Rows are points. Each copy is the shape, with its points in the same order, stretched, turned, moved and blurred by noise. Say if it was mirrored as well.

Shape (8 x 2)
[[ 2.3 -5.1]
 [-4.9 -1.6]
 [ 4.7 -2.4]
 [ 4.0  6.1]
 [-1.0  1.9]
 [-2.3  6.0]
 [-1.3 -0.1]
 [-1.0  7.4]]
Copy 1 (8 x 2)
[[-1.1 -5.9]
 [ 4.9 -1.3]
 [-4.5 -3.0]
 [-7.6  5.8]
 [-0.6  2.8]
 [-1.0  7.0]
 [ 0.5  0.2]
 [-2.7  7.8]]
Copy 1 is: mirrored
Copy 2 (8 x 2)
[[ 4.1 -1.3]
 [-4.1 -2.6]
 [ 4.8  1.8]
 [-0.1  8.9]
 [-2.5  2.0]
 [-6.1  4.7]
 [-2.0  0.0]
 [-5.7  6.5]]
Copy 2 is: only turned
Copy 3 (8 x 2)
[[ 5.8 -3.6]
 [-1.8 -2.9]
 [ 6.1  0.0]
 [ 1.5  7.9]
 [-0.2  1.8]
 [-3.8  5.3]
 [ 0.1 -0.4]
 [-3.1  7.1]]
Copy 3 is: only turned
Copy 4 (8 x 2)
[[-3.6 -7.4]
 [-6.1 -0.3]
 [-0.4 -7.1]
 [ 8.1  0.1]
 [ 0.4  0.5]
 [ 3.0  5.1]
 [-2.1  0.2]
 [ 6.6  4.4]]
Copy 4 is: only turned

Shape (8 x 3)
[[-0.2 -3.8 -1.8]
 [ 1.0 -0.8 -6.7]
 [-5.0  3.4 -4.8]
 [-1.8 -7.5 -2.2]
 [ 4.0  4.8  7.2]
 [-4.7 -3.1 -4.6]
 [ 4.8  4.1  5.9]
 [ 6.2  1.7  0.4]]
Copy 1 (8 x 3)
[[ 3.0 -0.2 -1.5]
 [ 0.8  4.0 -4.5]
 [-3.6  6.8 -0.1]
 [ 5.6  0.8  0.1]
 [-3.8 -7.6 -1.8]
 [ 1.5  5.5  0.4]
 [-3.2 -7.3 -2.8]
 [-0.6 -4.4 -6.0]]
Copy 1 is: mirrored
Copy 2 (8 x 3)
[[ 0.2  4.0 -1.5]
 [-3.0  1.5 -5.2]
 [-7.9  3.6  0.0]
 [ 2.5  7.4 -3.6]
 [ 0.7 -2.5  8.8]
 [-1.9  6.7 -2.1]
 [ 1.3 -3.3  7.7]
 [ 0.9 -2.5  0.9]]
Copy 2 is: mirrored
Copy 3 (8 x 3)
[[-2.7 -1.5 -3.9]
 [-5.0 -5.0 -0.1]
 [-4.5  0.2  2.8]
 [-3.4  1.2 -6.1]
 [ 7.7 -6.1  1.2]
 [-5.4  2.3 -2.2]
 [ 6.6 -7.1  0.6]
 [ 2.0 -9.3 -0.3]]
Copy 3 is: mirrored

Shape (8 x 3)
[[ 1.3  6.6  3.7]
 [ 6.2 -3.7 -1.1]
 [ 1.4 -0.4  3.3]
 [ 4.3 -3.2 -3.5]
 [ 1.6 -4.7 -4.2]
 [-3.6  6.3  1.7]
 [-2.4  6.9 -4.5]
 [ 7.6  6.6 -2.0]]
Copy 1 (8 x 3)
[[-6.8  1.2 -2.7]
 [ 0.7  7.3 -2.0]
 [-3.2  4.1  0.2]
 [ 2.2  4.4 -2.4]
 [ 3.8  2.4 -0.7]
 [-4.8 -3.5 -1.4]
 [-1.1 -5.5 -4.6]
 [-3.5  4.0 -7.7]]
Copy 1 is: only turned
Copy 2 (8 x 3)
[[ 6.0  5.2  0.1]
 [-1.5 -2.7 -4.3]
 [ 1.2 -1.1  0.2]
 [-2.9 -1.8 -3.4]
 [-5.5 -1.9 -2.7]
 [ 2.7  6.4  3.1]
 [-0.8  7.8 -1.8]
 [ 5.0  2.9 -9.6]]
Copy 2 is: only turned
Copy 3 (8 x 3)
[[-3.7 -5.0  3.9]
 [ 1.7  5.4 -0.2]
 [-3.2  0.1 -0.5]
 [ 3.8  3.5 -1.4]
 [ 4.4  3.2 -4.6]
 [-1.5 -8.0 -0.1]
 [ 4.5 -8.3  0.1]
 [ 2.3 -1.1  8.1]]
Copy 3 is: mirrored
Copy 4 (8 x 3)
[[-3.7 -8.1  2.1]
 [-2.6  2.1  9.0]
 [-5.1 -1.6  1.7]
 [-0.3  2.9  7.9]
 [ 0.1  5.5  5.2]
 [-0.2 -5.1 -2.6]
 [ 5.4 -2.0 -0.1]
 [ 1.1 -5.9  9.8]]
Copy 4 is: mirrored
